Each row of a before or after table is a point. The points were changed in one or more steps. Then noise was added and the rows were shuffled. The steps act on how far a point lies along the listed directions, d1 being the first. Name the steps. A step turns or swaps two directions, mirrors them in a line or flattens them onto one, adds a multiple of one to another, or multiplies one. Angles are multiples of 10 degrees, from the lower direction toward the higher: turns from -170 to 170, lines from 10 to 170 but not 90. Use the fewest steps. Two steps may share a direction if one is a turn and the other turns, adds or multiplies; they go together, in the order done. Otherwise the lowest direction goes first.
In the rows, zero is written as 128.

Directions:
(1): [157  96]
(2): [96 99]
Before (8 x 2):
[[165  75]
 [119 120]
 [ 99 126]
 [184 104]
 [184 143]
 [162 143]
 [132 117]
 [152 146]]
After (8 x 2):
[[100 125]
 [184 117]
 [152 112]
 [131 137]
 [118 138]
 [182 158]
 [160 183]
 [166 117]]
Steps: mirror d1 and d2 in the line at 130 degrees

Directions:
(1): [120 138  91 174]
(2): [183 110 110 127]
Before (14 x 4):
[[108 133 181  83]
 [144 115 154  92]
 [149 104 158  80]
 [138 141  95 157]
 [118 134 148  98]
 [191 103 121 103]
 [171  99 147  85]
 [144 144  91 164]
 [114 127 131 149]
 [128 135 142 133]
 [157 123 125 112]
 [142 123 148 138]
 [160  92 148  81]
 [138 119 176  96]]
After (14 x 4):
[[120 135 142 135]
 [102 129 145 135]
 [ 67 153 152 133]
 [127 131 141 140]
 [148 121 142 144]
 [180 116 108 124]
 [248  84  86 124]
 [ 99 144 133 122]
 [158 110 115 126]
 [169 130 115 127]
 [149 120 122 127]
 [183  90 104 128]
 [156 129 119 125]
 [204  96 102 125]]
Steps: multiply d1 by 0; multiply d2 by 2

Directions:
(1): [159 193 143 108 144 107 155 116]
(2): [158 156 117 168  94 181 126 134]
(3): [167  95 170 110 108 137 125  82]
(4): [151 121 138 154 198 144  99 126]
(5): [133 107 154 178 130 105 183 142]
Before (10 x 8):
[[143 136 179 193  80 141 194 141]
 [179 124 146 203 127 153 161 145]
 [110 126 136 116 142  75 166 113]
 [130 129 149  91 125  81 152  99]
 [104 142 113  59 127  76 120 108]
 [111 117 111 125  89 127 126 135]
 [118 133 128  87 131  67 153 128]
 [129 102 149 100  99 133 126 111]
 [139 164 122  94 111 138 105 108]
 [ 78  74 114 100 132 114  96 126]]
After (10 x 8):
[[136 111 139 130 132 157 107 123]
 [178 183 138 155 130 146 144 115]
 [188 182 124 157 125 149 138 131]
 [181 195 107 136 124 166 100 113]
 [128  97 118 148 146 144  98 133]
 [107  84  96 161  89 191  82 136]
 [121 106 198 166 182  82 170 136]
 [117  92 154 124 137  61 179 142]
 [144 168 126  92 152 125 103 110]
 [162 169 129 174 123 147 160 114]]
Steps: multiply d1 by 1.6; turn d2 and d4 by 170 degrees; multiply d3 by 0.4

Directions:
(1): [ 93 101 122  79 144 154 155  86 161  92 125]
(2): [ 86 131 156 116  90 108  84  84  93 133 149]
(3): [147 110 167 155 144 118  94 126 129  61  94]
(4): [113 123 104 154 173 123  75 118 174 143 163]
Before (9 x 11):
[[ 94 107 129 101  90 131 131 115  96 125 132]
 [170 113 150 143 138 123 161 164 131  80  85]
 [139 132 148 171 110  97  92 127  87 118 105]
 [176 148 110 181 161 138 102 181 153 145 131]
 [113 133 101 135 128 121 119 121 141 171 161]
 [124 121 140 176 152 110  53 120 152 140 172]
 [101 130 153 132 108  97  53 102 134 141 173]
 [131 115 154 121 128 157 123  88 147 105 112]
 [167 124 133 163 133 141 138 165 128 125 104]]
After (9 x 11):
[[135 111 177 141 133 143  95  84 143  86 103]
 [129 118 165  90  93 125 145 116 116  95 123]
 [114 150  86  93  90 133 193 134 110 204 154]
 [170 101 175 196 174  93  65 151 154  40  96]
 [165 116 186 130  93 129 157 145  91  73  85]
 [194 156 145 161 115 135 141 193 105 121  92]
 [156 107 156 181 157 111  87 125 126  56  77]
 [168 124 144 182 148 131 104 163 137 111 105]
 [ 79 102  99 103 128 137 118 113 132 144 157]]
Steps: flatten d1 and d2 onto the line at 40 degrees; multiply d3 by 2.5; multiply d4 by -1

Directions:
(1): [113 143  87 142 127 118 107 104  90 138  71 108 193 137]
(2): [150  92 122 152  94 115  90 174 142 163 151 132 166  81]
(3): [188 135 118 128 127 121 196 110 113 118 167 104 168 118]
(4): [141 127 187 126  62 123 141  83 141 165  99 142 133 142]
Before (11 x 14):
[[105 160  71 124 150 135 115 117  98 107  73 113 130 148]
 [159 142  46 134 200 121 160 168 109  75 175 103 154  86]
 [124 136 156 121  74 101 109  72 122 146  98 123 114 131]
 [190 158  92 124 175 115 198 112  91 111 173  88 193 112]
 [148 134 103 135 115 125 113 141 111 131 125 108 158 126]
 [110 130 121 102 150 124 130 104  94 126 106 125 145 143]
 [ 93 114 176 128 104 128  77 130 161 160 106 173  81 123]
 [153 130  73 134 179 119 139 170 111  76 204  95 145 114]
 [111 137 135 112 164 123 123  98 143 121 119 129 109 124]
 [ 98 148 169 146 107 116  90 132 138 142  92 149  99 147]
 [ 76 123 123 146 114 129  66 120 124 156  45 130 152 147]]
After (11 x 14):
[[120 152  99 125 136 133 112 124 103 116 100 109 137 151]
 [ 56 134  78 130 188 132  52 180 137  98  96 147  84 113]
 [130 137 139 145  82 119 134  68 108 165  47 111 199 155]
 [117 130  89 147  90 119  73 136 111 159  64 124 171 117]
 [162 131 198 118  83 123 175  76 149 152 136 152 111 131]
 [ 98 142  51 132 223 127  81 184 102 103 143 111 145 105]
 [ 63 129 106 127 172 131  54 174 136  90 137 134  75 145]
 [172 136 120 128  93  94 152  81 104 129 143  99 157 108]
 [158 149 179 149  82 106 151 108 130 149 121 132 140 137]
 [120 108 116 119 126 115 102 129  99 152 113 127 175 116]
 [132 113 142 126 129 112 106 118 155 151 132 133 137  96]]
Steps: multiply d1 by 1.3; multiply d2 by -1; turn d3 and d4 by -80 degrees
